Every row gives one point. Each copy is the shape, with its points in the same order, turned, moved and blurred by noise. Say if it was mirrored as well.

Shape (5 x 2):
[[ 0.43 -0.22]
 [-0.02  0.26]
 [ 0.33  0.28]
 [-0.22 -0.14]
 [-0.43 -0.39]]
Copy 1 (5 x 2):
[[-0.58 -0.27]
 [-0.16  0.24]
 [-0.47  0.15]
 [ 0.09 -0.19]
 [ 0.28 -0.37]]
Copy 1 is: mirrored
Copy 2 (5 x 2):
[[-0.01 -0.47]
 [-0.06  0.13]
 [ 0.20 -0.03]
 [-0.44 -0.07]
 [-0.82 -0.12]]
Copy 2 is: only turned

Shape (5 x 2):
[[ 0.12 -0.01]
 [-0.06 -0.12]
 [ 0.07  0.93]
 [-0.20 -0.07]
 [-0.02 -0.07]]
Copy 1 (5 x 2):
[[ 0.05 -0.04]
 [-0.14  0.01]
 [ 0.66  0.65]
 [-0.22  0.14]
 [-0.09  0.01]]
Copy 1 is: only turned
Copy 2 (5 x 2):
[[-0.14 -0.07]
 [ 0.04  0.03]
 [-0.99  0.26]
 [-0.01  0.22]
 [-0.02 -0.03]]
Copy 2 is: mirrored

Shape (6 x 3):
[[ 0.26 -0.01  0.21]
 [ 0.09  0.18  0.48]
 [-0.73 -0.40 -0.43]
 [ 0.37  0.07 -0.26]
 [ 0.07  0.14 -0.07]
 [ 0.08  0.21 -0.36]]
Copy 1 (6 x 3):
[[ 0.23 -0.10  0.20]
 [ 0.06  0.09  0.45]
 [-0.58  0.03 -0.74]
 [ 0.48  0.05 -0.21]
 [ 0.18  0.18 -0.06]
 [ 0.28  0.28 -0.34]]
Copy 1 is: only turned
Copy 2 (6 x 3):
[[ 0.20  0.28 -0.09]
 [ 0.23  0.38  0.24]
 [-0.95 -0.14  0.52]
 [-0.01 -0.22 -0.13]
 [ 0.02 -0.04  0.23]
 [-0.09 -0.34  0.10]]
Copy 2 is: mirrored
Copy 3 (6 x 3):
[[ 0.35 -0.21  0.20]
 [ 0.12 -0.42  0.44]
 [-0.25  0.80 -0.07]
 [ 0.39 -0.14 -0.29]
 [ 0.09 -0.12 -0.06]
 [ 0.09 -0.06 -0.37]]
Copy 3 is: mirrored
Copy 4 (6 x 3):
[[ 0.34  0.18  0.07]
 [ 0.12  0.43  0.27]
 [-0.75 -0.43 -0.32]
 [ 0.36  0.08 -0.42]
 [ 0.08  0.24 -0.29]
 [ 0.06  0.18 -0.56]]
Copy 4 is: only turned

Shape (7 x 4):
[[ 0.48 -0.42  0.50  0.12]
 [ 0.00  0.14  0.45 -0.43]
 [-0.04 -0.16  0.10 -0.45]
 [ 0.20  0.27 -0.60  0.01]
 [-0.20 -0.10  0.41 -0.21]
 [ 0.13 -0.20 -0.41 -0.24]
 [ 0.07  0.21  0.44 -0.43]]
Copy 1 (7 x 4):
[[ 0.07 -0.60  0.21  0.50]
 [-0.21 -0.33  0.00 -0.30]
 [-0.42 -0.11  0.27 -0.09]
 [ 0.16  0.65  0.29  0.08]
 [-0.41 -0.26 -0.10  0.01]
 [-0.23  0.30  0.50  0.15]
 [-0.12 -0.34  0.02 -0.36]]
Copy 1 is: mirrored
Copy 2 (7 x 4):
[[ 0.47 -0.33  0.74  0.17]
 [ 0.25 -0.35  0.13 -0.56]
 [ 0.02 -0.39 -0.01 -0.19]
 [ 0.16  0.53 -0.36  0.17]
 [-0.04 -0.29  0.26 -0.32]
 [ 0.14  0.00 -0.25  0.24]
 [ 0.40 -0.23  0.16 -0.57]]
Copy 2 is: only turned
Copy 3 (7 x 4):
[[-0.48 -0.36  0.45 -0.15]
 [ 0.34  0.02  0.51 -0.35]
 [ 0.32 -0.19  0.06 -0.32]
 [ 0.02  0.44 -0.56 -0.19]
 [ 0.28 -0.19  0.42 -0.07]
 [ 0.06 -0.13 -0.42 -0.26]
 [ 0.27  0.12  0.49 -0.42]]
Copy 3 is: mirrored

Shape (8 x 4):
[[ 0.13  0.36 -0.09 -0.05]
 [-0.18  0.32  0.11  0.68]
 [ 0.11 -0.28  0.28 -0.22]
 [ 0.10  0.55 -0.35 -0.42]
 [-0.26 -0.45 -0.20 -0.21]
 [-0.31  0.12 -0.13 -0.07]
 [ 0.01 -0.42 -0.42  0.33]
 [ 0.57  0.12  0.38 -0.18]]
Copy 1 (8 x 4):
[[ 0.32  0.30  0.00  0.22]
 [-0.48  0.40 -0.20  0.12]
 [ 0.23 -0.21  0.37 -0.20]
 [ 0.75  0.32 -0.19  0.32]
 [ 0.21 -0.59 -0.07  0.02]
 [ 0.19 -0.05 -0.31  0.05]
 [-0.17 -0.42  0.05  0.49]
 [ 0.35  0.32  0.64 -0.06]]
Copy 1 is: only turned
Copy 2 (8 x 4):
[[-0.10  0.26  0.09 -0.17]
 [-0.10 -0.16  0.55  0.36]
 [-0.28 -0.25 -0.48 -0.34]
 [-0.11  0.72 -0.09 -0.31]
 [ 0.12 -0.08 -0.63  0.07]
 [-0.08  0.19 -0.19  0.19]
 [ 0.54 -0.28 -0.19  0.12]
 [-0.35 -0.10  0.02 -0.69]]
Copy 2 is: only turned
